Each row is a point. To make a cloud, some directions were put in groups of two or more. Within a group, all points are equally far from the middle, so they leave a hole (a ring in 2 directions, a hollow ball in 3). The other directions are filled evenly. Then the cloud was stretched, turned, moved and blurred a little. How many holes are there, and how many directions does each take, smallest first?

Cloud (20 x 3)
[[-262,-265,166],
[15,-331,23],
[-295,301,10],
[-87,225,-403],
[-165,427,90],
[-402,-6,177],
[-85,236,-382],
[-212,-289,139],
[214,15,-145],
[-307,121,-64],
[-200,-302,127],
[-374,155,65],
[-274,-248,156],
[-385,28,103],
[0,44,334],
[-277,86,-133],
[-161,377,-47],
[34,298,68],
[59,187,129],
[-269,-117,-91]]
Holes: 1 (2)

Cloud (26 x 4)
[[173,145,87,-157],
[-66,80,-144,389],
[60,-266,89,-108],
[289,-208,-457,-256],
[-29,196,-90,-202],
[-178,-559,-139,135],
[142,-302,-185,255],
[-195,142,-169,354],
[294,13,-50,-183],
[-275,-206,-151,157],
[-199,176,-345,-74],
[-2,222,26,186],
[-86,-156,106,364],
[195,6,-243,340],
[-421,-106,-173,285],
[367,-68,57,73],
[227,14,80,-28],
[92,539,185,-41],
[-95,-284,-136,-70],
[129,338,168,-257],
[96,-88,-27,317],
[314,387,130,-242],
[-87,-7,-223,-214],
[-124,4,-398,171],
[32,509,47,-146],
[-323,-56,-190,201]]
Holes: 0

Cloud (54 x 6)
[[-141,-159,76,163,-512,-347],
[-211,-60,108,35,-165,27],
[266,-134,189,107,16,-91],
[191,-286,-274,-86,-343,-260],
[-401,-17,349,-169,29,-176],
[22,5,-23,-235,-173,-268],
[-1,-206,-61,-248,-83,295],
[-18,-159,142,-223,69,155],
[-443,218,-293,252,-199,-154],
[-403,47,223,-97,-142,-287],
[-286,108,148,-5,-275,-207],
[-192,-135,-376,-368,-1,87],
[-207,515,-73,62,-182,-524],
[190,341,-350,-48,-216,296],
[-4,95,-34,249,-269,-211],
[-52,19,42,-61,-81,-423],
[-138,-195,-265,205,-131,-359],
[81,234,-33,-29,322,170],
[86,-267,-253,14,-281,179],
[-45,157,-211,-29,-225,-349],
[-122,287,-203,-391,-127,111],
[-119,30,-173,-348,319,158],
[311,112,166,-246,-138,52],
[59,-142,204,-302,-176,-73],
[107,304,83,334,-50,-394],
[22,420,172,89,-212,-315],
[-37,262,-253,-20,175,-77],
[-293,-112,46,-131,-290,29],
[-47,92,-91,-249,-68,-328],
[183,317,-233,-71,-245,212],
[-240,-234,136,93,-127,416],
[52,268,46,114,-22,-181],
[-183,14,-58,-51,-77,-781],
[165,-41,-278,26,-431,-60],
[254,262,-22,166,-447,167],
[-443,-51,-336,-152,158,-232],
[301,77,151,245,-364,-24],
[-300,-84,-204,-274,-124,369],
[-20,317,110,-254,22,-199],
[157,-39,-182,-444,-24,-342],
[399,210,-29,-5,-143,20],
[-71,2,-254,-258,-269,-227],
[231,157,131,-58,-125,385],
[-314,98,-57,-150,-206,-249],
[69,50,59,-368,-371,80],
[-204,-150,-161,-115,26,-28],
[-409,-139,-280,-102,-275,-83],
[-386,-159,47,6,-11,-114],
[-1,-119,-12,4,-410,-14],
[284,-228,54,169,-107,-460],
[-182,128,-108,114,83,-508],
[-195,24,328,-99,-165,-45],
[-126,230,139,405,-386,95],
[-222,330,153,83,-263,-326]]
Holes: 0

Cloud (89 x 9)
[[-3,156,198,-276,290,110,126,205,156],
[139,-324,12,-130,-204,-254,411,-142,-81],
[335,-50,-145,-22,-273,535,-165,44,-117],
[47,-151,220,-548,171,-78,166,106,61],
[49,-47,-200,-100,-214,371,-187,-12,-63],
[-11,26,85,-498,128,-154,-140,-507,-243],
[-184,-195,98,-81,-18,139,87,-291,-390],
[154,113,18,-154,-312,-136,331,-114,-141],
[-161,194,70,-232,141,-345,121,60,-74],
[305,-8,201,73,-560,-10,-74,33,-286],
[120,1,-129,-171,-250,-307,141,-190,-245],
[-14,-60,-111,-17,204,203,-39,-41,373],
[-209,85,-19,-257,20,-275,-120,-190,-129],
[180,-140,28,-330,-368,525,-333,-250,-94],
[222,9,6,177,230,-99,296,-66,-6],
[-122,-226,-293,-314,-67,135,173,190,34],
[370,102,218,205,-233,139,-84,156,-399],
[-237,90,-152,59,279,-50,312,-249,89],
[-182,-208,-23,-333,102,515,218,-19,8],
[-212,-215,-162,-135,-44,462,-24,32,180],
[-282,-150,278,-232,-136,2,152,429,469],
[113,411,221,118,373,-43,187,57,220],
[-104,-104,106,-141,32,-113,-142,268,-85],
[-213,6,-82,-155,-177,243,-396,-26,44],
[252,198,114,208,-126,319,-202,-433,-253],
[-45,28,-111,-367,-304,152,-124,-125,114],
[132,59,205,-34,203,-6,368,-331,229],
[-243,260,169,-120,129,-391,254,-88,-22],
[-220,-66,-297,-119,-301,-127,187,337,52],
[-134,-75,347,-227,-94,51,246,126,-94],
[179,-298,-70,-186,66,292,106,-247,-224],
[-2,280,268,62,-204,53,-190,339,72],
[-14,115,323,-41,274,158,649,228,-127],
[-16,169,265,26,187,-10,-267,109,236],
[-64,-206,-400,-413,-196,2,395,-202,-84],
[-75,-76,69,-390,-307,-12,-61,256,-154],
[-133,32,141,-352,39,-281,698,104,-46],
[-56,-79,57,-170,98,130,-59,97,96],
[-202,139,-47,103,-186,189,193,429,170],
[-81,-257,317,14,-426,-105,44,192,-34],
[235,-20,130,178,-202,517,-298,-196,-209],
[185,132,-144,-23,-360,106,-482,-341,-138],
[19,198,249,209,-164,179,-52,61,-290],
[-21,-315,-171,-392,-309,-12,-52,151,-118],
[-255,-492,-127,91,20,38,149,-120,16],
[-286,-209,-242,31,-42,222,105,70,139],
[141,178,426,-471,-25,132,-38,60,-126],
[-424,-427,-103,-431,-94,201,326,152,-36],
[-22,54,454,-335,373,407,26,-245,58],
[-431,-161,127,-117,269,286,9,95,503],
[391,253,136,-209,12,226,-250,-208,77],
[-103,-185,107,-309,-74,334,444,167,161],
[-460,-93,-109,-363,180,-261,179,277,294],
[42,65,-83,-559,-162,226,-160,-225,-267],
[1,-193,165,-103,321,175,594,141,-121],
[-431,-309,65,-264,242,193,541,-159,-37],
[-240,-107,-133,-19,-162,148,111,-261,-134],
[-10,79,387,-371,-176,384,80,-30,-119],
[199,-4,409,-275,121,-86,237,50,-227],
[-100,34,-153,-205,4,-95,-86,-76,376],
[42,-244,138,85,-71,-24,181,274,-342],
[70,-155,16,-33,30,-383,-54,-75,-51],
[-1,-87,100,135,-43,-276,-203,-76,-365],
[-316,-71,-53,70,-280,-160,115,-122,-46],
[-403,-379,-29,-363,-47,-129,-156,138,40],
[-147,193,7,-251,-278,-106,-418,267,-183],
[352,52,58,-92,-375,36,149,-359,-493],
[-148,-215,-102,-297,-229,-557,-149,184,165],
[-84,-167,-13,2,217,-18,466,118,-97],
[-385,92,-272,-304,1,-122,-179,-247,195],
[64,152,353,-179,-116,-321,-19,77,197],
[-151,-81,-103,-290,-330,246,-213,-317,-377],
[324,-113,-177,-79,-190,138,308,-166,-248],
[310,35,189,-85,-221,-44,-81,-310,-313],
[-361,183,-117,-297,39,-178,109,-352,-25],
[-94,-3,213,-22,526,15,146,-34,16],
[-200,103,105,-80,-84,-1,236,115,159],
[0,-153,-252,-50,-94,215,340,347,-12],
[-420,-382,-112,-199,-187,163,-197,-154,-122],
[207,507,255,126,-200,-249,-230,71,-247],
[-181,203,374,-140,-20,-385,-306,78,5],
[-362,-35,272,-233,-178,38,13,463,324],
[375,-208,-129,-156,-225,211,9,154,-304],
[-47,-254,65,-302,137,-2,-201,131,108],
[-111,-26,-76,-400,61,-291,-89,-240,-106],
[56,241,179,-180,198,574,-111,212,-138],
[-113,-192,126,-104,-245,316,-4,-112,-5],
[254,177,98,-3,146,167,87,-400,-39],
[-280,-157,-23,-376,-99,507,124,-135,130]]
Holes: 0

Cloud (89 x 9)
[[-115,-234,69,-55,-92,-242,36,-162,549],
[-281,-325,341,-289,225,208,220,-144,229],
[-225,-181,59,4,-10,377,-348,219,-183],
[-237,22,95,-79,-63,-280,17,-147,413],
[180,-154,-369,-365,257,-298,239,39,314],
[-216,120,389,-24,-120,-58,-213,-420,-92],
[27,-272,-146,-430,371,-135,258,1,459],
[64,-209,12,-165,235,-103,-110,12,-262],
[-82,21,-19,105,180,77,-177,26,-196],
[-478,-189,22,-3,54,305,133,23,-150],
[102,347,-115,7,-93,-246,44,362,117],
[-104,106,21,-231,105,306,293,168,133],
[185,187,-253,-97,1,-157,-243,174,70],
[336,-174,-222,-467,186,-211,125,204,129],
[143,124,78,200,77,-29,-48,214,339],
[-421,-448,148,-137,174,52,-153,-239,129],
[-477,-178,51,-307,324,145,242,-55,311],
[309,49,-237,145,-69,4,-94,291,-427],
[-510,-397,-196,-146,284,-99,30,182,-23],
[262,-76,-216,-229,-98,179,316,101,170],
[-173,-178,102,-274,114,-50,318,263,-162],
[127,-41,-131,-462,-257,-24,174,130,124],
[-292,-35,49,-216,-151,-3,109,24,366],
[-218,18,265,-27,115,454,25,177,-134],
[-49,-289,107,-17,471,-111,-107,164,347],
[-129,87,-53,-347,-209,127,223,201,-59],
[-536,-253,287,-115,-221,-84,297,126,471],
[-75,-134,470,-104,-104,104,-160,-255,246],
[-302,-151,-152,-17,284,182,-189,437,-205],
[56,-235,167,-376,108,-138,243,-35,226],
[-369,-183,269,241,-119,-17,-47,168,-135],
[-232,66,420,34,-13,120,-354,88,-15],
[329,177,-68,-35,-301,186,153,224,-219],
[-40,-39,-69,-54,15,312,-163,71,48],
[-112,-315,-60,258,363,-35,-63,120,-211],
[-136,147,-45,-213,71,327,51,-2,-61],
[-46,-64,332,-183,144,-125,-72,-341,300],
[-266,-41,73,121,259,290,-67,215,-199],
[-282,-511,-190,-345,174,-172,146,-51,-1],
[-73,248,148,-19,79,64,107,437,69],
[-409,139,352,-154,55,450,173,-44,-30],
[-136,102,193,-127,225,-104,148,-213,540],
[24,-8,315,-9,-244,260,153,51,28],
[-405,-58,-136,-161,354,41,181,248,48],
[-279,114,112,273,410,-70,-89,288,-317],
[-465,74,509,-25,73,175,125,-26,254],
[-34,-76,-158,-185,293,-392,379,219,281],
[128,-1,-32,-408,-66,-107,173,-14,460],
[-146,-280,-237,-115,444,-470,126,187,41],
[-185,112,173,-198,-400,213,-45,304,-167],
[-99,162,71,-130,202,-90,-23,-151,450],
[-395,5,236,-156,44,-239,251,-129,557],
[-413,-85,190,215,16,-1,-280,52,-83],
[254,197,76,-197,-34,107,-219,-85,247],
[175,-182,144,-64,16,-83,-100,310,-269],
[1,104,75,-392,-251,261,62,234,117],
[-138,81,1,51,356,-17,-179,-3,28],
[-178,-81,27,36,301,-37,-58,-167,-394],
[-409,-187,-254,-188,428,61,-9,619,-355],
[93,-303,-275,-127,256,-461,-40,413,-26],
[-573,-58,173,5,243,24,154,153,-193],
[242,-151,-259,-254,392,-362,-12,31,183],
[-145,-122,-16,-228,184,-173,431,210,55],
[-93,134,-254,-320,123,160,214,218,-45],
[302,105,-179,-90,-233,255,16,517,-317],
[54,405,158,-138,30,368,95,158,223],
[217,62,52,-122,-148,-192,131,-220,602],
[277,-212,-272,-245,350,-312,2,-107,-11],
[-106,-192,274,-203,110,-148,249,-90,387],
[-309,-339,261,-270,-105,255,187,-193,122],
[-319,-43,197,60,37,252,-224,322,32],
[8,215,-111,368,71,170,-345,153,-260],
[154,131,235,-230,-152,115,45,-141,594],
[75,-88,121,-49,-40,170,181,389,-226],
[-146,-316,-187,-74,177,-72,-94,-147,72],
[-335,-369,-28,-21,208,22,-107,202,-439],
[-183,-313,-37,-439,-118,-321,161,43,388],
[-26,-183,-61,-110,-65,-336,178,-122,65],
[-45,-206,113,-334,-279,127,-101,-13,-80],
[61,146,65,158,55,-50,-564,79,-56],
[-344,-178,-44,-162,-257,210,163,-103,-33],
[73,-102,-448,-125,230,138,-42,455,-36],
[262,92,-5,-283,-29,-92,238,-98,614],
[-146,63,89,158,-187,-155,-60,-31,-115],
[-65,-54,103,-43,34,-308,162,147,511],
[-569,-247,129,-267,10,-296,-24,-48,296],
[-73,307,160,-167,128,123,100,-26,332],
[-72,29,104,-237,-131,484,154,192,-181],
[62,-214,57,-275,-53,412,238,99,-135]]
Holes: 0

Cloud (106 x 9)
[[143,-112,134,-389,294,-109,131,-83,47],
[455,107,4,-122,-182,-256,60,319,-211],
[335,-107,275,120,-38,-272,60,-297,-69],
[-108,-153,-194,17,57,-119,-30,258,-367],
[-92,409,-193,-134,-41,135,256,270,250],
[-196,-122,-291,-208,123,-247,-255,-114,-21],
[-51,80,68,-290,426,-109,365,6,281],
[-176,320,-42,-234,90,-385,143,50,-252],
[183,-1,-183,52,-217,91,-46,-394,-678],
[-236,-46,-346,295,-309,-257,-50,124,268],
[-73,-9,29,145,-245,281,588,-5,176],
[-81,34,283,-317,-465,-42,-5,3,94],
[58,-153,-331,179,185,22,-262,-119,-590],
[-119,318,342,163,266,125,99,-53,-107],
[380,113,-147,-88,-168,331,-132,-446,-146],
[-81,-81,56,-182,232,-346,109,-200,286],
[355,168,-348,-241,190,-264,-216,247,-515],
[87,69,230,321,80,-278,387,112,-123],
[358,-83,91,-27,-100,-321,109,-376,-32],
[119,55,-263,-9,119,-394,-156,-91,436],
[-29,-158,-23,154,-11,-20,17,179,317],
[-79,21,190,-129,-130,25,242,-49,85],
[53,98,-250,200,180,-122,329,362,326],
[261,-156,300,88,140,10,-378,-138,-92],
[165,147,-49,-154,43,-5,-49,61,626],
[6,-75,252,109,515,-156,-59,-146,-42],
[259,-171,363,-217,145,-44,299,-93,-19],
[321,141,-123,-194,-197,40,-54,-205,-638],
[121,-394,-283,-363,28,-213,-100,61,-160],
[-233,55,-59,318,372,90,335,21,-63],
[-61,161,-321,-165,174,-231,123,13,179],
[-230,-196,-146,-1,-22,-291,61,-201,418],
[45,356,356,6,81,60,263,-175,-96],
[13,152,4,52,-368,87,314,226,-34],
[-136,-25,480,-124,-169,15,181,109,-383],
[-131,81,-97,60,141,-405,443,544,-12],
[-586,-2,43,-49,148,-12,105,-250,-204],
[-112,-235,285,-61,-100,231,-201,-440,-103],
[381,498,-52,-7,136,-83,292,-3,-45],
[-134,345,72,42,-70,-5,-87,31,75],
[-63,70,337,-227,-184,221,132,69,-399],
[125,323,139,-174,-43,187,72,-122,-146],
[-253,24,258,-166,301,-457,84,-274,38],
[-320,47,87,-343,330,-127,0,149,-262],
[470,-23,-27,-327,-63,-219,-251,211,269],
[-6,68,-175,19,-97,-126,312,-324,-1],
[-7,361,152,75,-250,-225,331,174,-158],
[120,392,66,-400,109,84,98,-201,-7],
[109,-126,56,-130,-180,170,-33,-19,-185],
[-35,203,-338,-268,-70,171,164,2,-233],
[252,-5,180,-308,-362,-320,128,35,-125],
[451,108,-157,-199,-171,193,-30,-176,34],
[-339,-210,77,230,-158,-131,204,-206,202],
[31,-86,131,-370,212,229,336,62,-107],
[145,-3,34,326,-483,213,-408,-47,140],
[170,-225,45,68,105,-332,244,89,-125],
[180,-186,-245,-360,34,-302,-223,-111,-281],
[-125,122,300,37,359,-22,-1,24,-186],
[6,-273,62,-108,3,-244,-309,-505,-45],
[-149,19,37,-17,38,74,54,-242,76],
[275,-322,-238,-142,268,125,109,-19,-84],
[329,-39,-356,152,302,17,-134,67,-26],
[23,-459,202,82,-179,-101,120,216,133],
[232,-153,-15,184,-365,-200,-154,55,215],
[-93,325,-104,97,-1,-180,-22,24,60],
[-100,48,122,-107,140,182,342,-208,257],
[-72,-101,379,-234,282,72,234,55,-32],
[-258,253,55,27,-65,-270,242,223,-453],
[327,-197,-58,-100,-266,-322,-354,-283,-159],
[118,-95,32,100,-287,464,-295,-94,-83],
[51,-310,-242,147,-47,66,-491,138,175],
[73,217,-272,-284,-1,72,-181,-324,279],
[-7,-232,225,242,490,-333,-176,-73,-9],
[-374,328,-14,-56,32,-337,65,171,-89],
[-119,132,-63,208,-369,-210,31,203,559],
[85,203,20,-181,-18,288,-313,243,-172],
[-184,331,37,64,445,146,296,136,-109],
[256,276,169,-52,-256,205,-274,-366,-80],
[-654,-12,152,-17,245,-197,186,-378,-135],
[80,356,306,23,28,-168,500,-58,-282],
[294,1,37,432,-55,137,67,-381,385],
[72,109,-369,188,-458,-151,177,316,237],
[48,31,-34,-112,-358,-85,111,143,-535],
[-140,-42,223,-37,188,37,304,464,-105],
[167,-45,126,-196,-26,24,33,60,-281],
[-39,11,259,-136,211,-292,93,-223,-27],
[-289,-121,-253,316,-6,-354,-16,84,517],
[49,204,-72,-143,107,-356,-104,-262,-426],
[-14,94,0,-238,-65,-7,192,34,545],
[285,218,-13,5,-87,-7,323,-19,468],
[-59,-113,-359,-24,223,-251,-3,-48,322],
[137,-173,-115,233,-232,-257,-428,70,217],
[-138,240,203,296,-327,139,62,125,359],
[-222,476,60,-181,32,33,154,-190,-32],
[14,-353,138,-229,193,-356,-200,175,-134],
[-61,14,-112,-78,91,-226,-170,-466,-352],
[-103,-203,-325,275,283,-9,-151,-143,-3],
[-149,-234,-379,195,14,-70,-317,180,180],
[-84,92,74,82,57,-517,-43,-176,270],
[-40,275,302,44,249,224,81,23,-147],
[-76,111,422,-419,-372,91,-137,24,-237],
[99,-440,62,-80,192,175,-399,-150,223],
[61,145,-406,280,-88,-113,86,-124,-467],
[-61,-535,341,121,105,126,-158,348,347],
[-176,-4,202,-258,163,41,-33,-269,-55],
[148,15,34,268,-163,-227,-52,-11,-290]]
Holes: 0

Cloud (104 x 9)
[[-44,-46,-229,73,337,172,184,-304,-235],
[152,-391,0,-249,93,210,-284,212,143],
[242,55,86,-106,175,-119,-137,-44,228],
[-44,261,15,234,450,-55,213,120,187],
[-140,-282,-555,-41,119,136,-238,-255,309],
[160,-87,-76,-399,286,-345,64,333,380],
[-6,217,240,-45,15,178,70,-124,-62],
[316,-584,-42,28,251,115,-222,94,148],
[-67,-338,198,23,36,-398,45,212,79],
[78,334,53,-232,124,-434,231,332,383],
[94,-294,282,-213,166,146,-52,223,51],
[-58,423,90,-241,-48,-76,84,131,70],
[-10,231,-338,48,-140,202,-201,30,116],
[-108,88,402,46,-121,-45,-38,154,142],
[-163,12,-74,-228,-31,-229,-258,-166,124],
[-171,-135,534,-13,87,-195,339,-182,-199],
[-114,210,149,53,112,-63,-75,207,482],
[-2,2,150,76,-61,-224,-372,76,463],
[-107,-77,-139,160,35,-97,-407,-124,512],
[-538,520,-111,326,270,-139,156,-253,28],
[-402,470,-110,-262,-276,-131,114,-173,8],
[-201,418,-31,279,87,-272,-100,69,188],
[24,-191,135,-21,-93,88,-126,-334,-118],
[-62,124,-43,51,43,-522,-187,249,98],
[214,104,176,241,245,-192,168,-203,-17],
[-209,280,-194,-424,57,14,139,90,-192],
[-289,490,71,97,-137,45,66,-779,95],
[-107,-265,-244,-258,200,-101,127,-87,46],
[256,-70,27,-59,420,-186,67,360,-28],
[-116,29,198,271,24,-230,153,250,-220],
[75,-117,60,184,-2,-78,380,142,-200],
[-201,-91,98,162,-68,2,94,49,-17],
[-401,110,153,-14,-98,-187,305,124,-329],
[25,238,-531,-174,172,101,-18,-119,-188],
[-10,467,210,323,177,-509,342,124,-140],
[-151,276,21,153,472,-175,237,320,38],
[522,107,13,-491,140,-32,8,-29,-14],
[-263,-109,61,-127,-152,60,-113,-120,-135],
[11,220,-35,316,-78,-77,99,-115,-197],
[-209,357,259,107,-88,-140,-277,24,286],
[-123,-228,96,-82,145,-232,244,-145,-98],
[263,69,-322,-171,253,72,-8,-453,340],
[-494,-90,-344,241,179,-93,206,-185,79],
[27,367,-373,-177,122,-42,-301,-225,347],
[72,-415,152,140,233,77,-9,-301,-377],
[-148,539,188,-229,135,-196,-96,361,351],
[-351,220,-174,240,392,-96,-121,-7,76],
[-385,-189,-199,-57,-119,-271,-93,183,-189],
[-65,97,182,-203,-235,-138,63,415,-117],
[-203,-400,18,-73,174,-257,83,-47,39],
[157,119,-94,-190,52,-260,242,-327,-10],
[-278,58,-84,256,134,-159,363,-271,-317],
[-244,-429,-119,-107,-232,16,-231,-148,24],
[-369,-79,-453,-54,44,193,55,-25,9],
[-296,192,-47,-218,-91,22,-130,332,589],
[119,71,68,-153,-187,-135,-108,118,205],
[-475,282,-249,87,366,-70,338,24,-30],
[59,184,-186,-416,-70,-4,-286,350,147],
[-1,-170,-185,-261,598,-250,171,15,-65],
[337,349,71,-138,40,58,-234,133,-250],
[31,-129,-435,-421,86,155,-142,-248,-256],
[126,-81,-8,-86,119,216,204,-218,-134],
[-175,207,-318,14,353,50,302,-345,-45],
[280,-122,-178,137,203,-278,-3,-75,-12],
[-21,-291,304,-155,160,-330,183,47,-80],
[178,479,7,-55,-59,-88,426,-600,-182],
[109,-203,322,119,88,244,115,8,-269],
[-282,225,-219,-211,-171,-50,-89,61,62],
[91,-366,-54,-247,-210,-111,-170,-267,68],
[-252,-87,-84,301,-123,155,-277,327,-98],
[73,-198,-106,-284,348,-371,64,-246,524],
[-36,-122,-199,199,112,-29,105,-450,-188],
[95,-253,67,182,-78,224,-110,259,18],
[-174,-39,142,405,-83,104,-114,170,-130],
[-10,-133,53,-312,-124,-176,73,208,141],
[-199,-29,-220,267,111,236,-202,-147,-184],
[-444,173,-332,-26,83,21,-94,370,184],
[-126,475,-49,-161,169,-251,-2,288,40],
[-264,-104,-399,-307,9,226,68,72,183],
[107,439,344,-268,149,-340,296,266,198],
[-360,-203,351,315,57,-229,-241,75,-300],
[-155,-196,-47,369,176,82,135,-544,-363],
[-199,96,-77,80,-67,-390,-322,-133,529],
[-389,294,-168,-75,78,17,-170,301,172],
[-250,109,346,-210,2,-146,77,558,-45],
[-348,20,-98,-18,201,175,180,-367,-46],
[180,-133,199,433,145,-458,49,-3,228],
[262,236,-24,161,148,-212,270,-54,-188],
[82,-331,-102,-285,204,-123,-175,200,387],
[66,161,-273,-57,169,234,312,-37,-326],
[92,33,95,-105,319,-487,59,-123,308],
[250,149,-139,-21,-36,-243,29,-252,50],
[-55,191,-87,-15,191,176,28,441,-177],
[256,362,-15,-441,89,-124,70,-120,191],
[89,48,-363,-59,399,-99,11,-81,281],
[143,179,-80,48,105,175,-435,178,8],
[137,91,319,-85,-149,-98,128,33,126],
[-219,89,-168,-231,-136,358,16,-278,41],
[385,-188,-128,-195,336,21,-114,-308,325],
[-412,220,10,331,30,-150,153,-498,202],
[132,-21,-150,-176,291,-147,-1,-114,-112],
[74,163,412,206,10,-133,93,-87,126],
[-296,-195,-391,-139,123,8,10,4,65],
[-87,50,-90,-371,220,-286,-1,-192,95]]
Holes: 0
